Each row is a point. Any point is a mix of the corners, with weights that add up to 1. It lies inside the corners' shape when no weight is negative. Is each point inside? If not, which corners have a negative weight?

Corners:
(1): | -18 |  60 |
(2): | -36 |  10 |
(3): |   7 | -54 |
Points:
| -32 |  15 | => inside
|  -6 | -24 | => inside
|   1 | -29 | => inside
| -10 |  49 | => outside (2)
| 3 | 0 | => outside (2)
| -2 |  6 | => outside (2)
| -8 | 11 | => inside
| -39 |  49 | => outside (3)

Corners:
(1): |   3 |  10 |  -8 | -18 |   9 | -15 |
(2): |  -4 |   7 |  21 |   3 |  35 | -11 |
(3): |  20 |  -5 |  -1 |  60 | -56 |  28 |
(4): | -15 |  -4 |  -4 |  25 |  -9 |  -3 |
(5): |  10 | -22 |  -6 |   0 |  27 | -10 |
(6): |  -3 | -20 |  10 |  -4 |   6 |  -7 |
(7): | -22 |  35 |  -5 | -28 |  20 |  37 |
Points:
|  -7 | -10 |   1 | -13 |  29 | -11 | => outside (3)
|  2 |  5 |  5 | 13 |  9 |  1 | => outside (6)
| -9 |  3 |  0 | 12 | -8 |  0 | => outside (5)
|   1 |   6 |  -1 |  -8 |  11 | -10 | => inside
|   6 | -22 |   2 |  44 | -22 |  -3 | => outside (1, 7)
| -17 |   6 |   6 |  42 | -30 |  24 | => outside (1, 5)
| -21 |  25 |  -1 | -21 |  15 |  10 | => outside (3, 5)

Corners:
(1): | -28 | -24 | -32 | -22 |  31 |  -5 |   4 |  32 | -30 | -18 | -26 |
(2): |  56 |  17 |  28 | -19 |  15 |  22 | -49 | -22 |  13 |  28 |   0 |
(3): | -52 |  60 | -12 | -22 |  31 | -16 |   1 |   1 |   5 | -21 | -10 |
(4): |  -8 |   1 |  16 | -30 |  -9 | -18 | -35 | -14 | -20 |  -3 | -31 |
(5): |  10 |  -3 | -33 | -28 |  10 |   7 |   4 | -45 | -13 |  31 |   2 |
(6): |   8 |  17 | -31 | -30 |   5 |  20 | -19 |  37 | -33 | -57 |  12 |
(7): |  -7 | -33 | -13 |  18 |   2 | -22 |  57 |  10 |   3 | -21 |  -6 |
(8): |  40 |  48 |  58 |  39 |  28 |   9 |  25 | -35 |  -2 |   3 | -55 |
(9): |  -3 | -15 |  20 |  58 | -12 |   7 |  20 |  -7 |   2 |  11 | -22 |
(10): | -44 | -28 | -16 | -18 | -27 |  -8 |  51 |  17 |   7 | -10 | -37 |
(11): |  19 |  35 |  31 | -25 | -13 | -40 |  -6 |  -4 | -17 |  48 | -47 |
(12): |  10 |  -4 | -15 |  34 | -18 |  -7 | -48 |   7 |  30 |  10 | -27 |
Points:
|  -3 |  -3 |  -5 |   4 |  10 |   7 |   5 |   2 |  -2 | -12 | -12 | => outside (11)
|   2 |  16 |  17 |  11 |  -4 |  -9 |   3 |   0 |  10 |  -4 | -22 | => outside (1, 5)
|  14 |  12 |  -5 | -19 |   6 |   9 | -20 |   8 | -13 | -17 |  -5 | => inside
|  28 |  -3 | -11 | -17 |   1 |  -6 |  12 |  13 | -16 |   6 | -23 | => outside (3, 4, 9)
|   5 |  -1 | -12 |  -5 |   5 |   3 |  -1 | -12 |  -7 |   8 | -11 | => inside
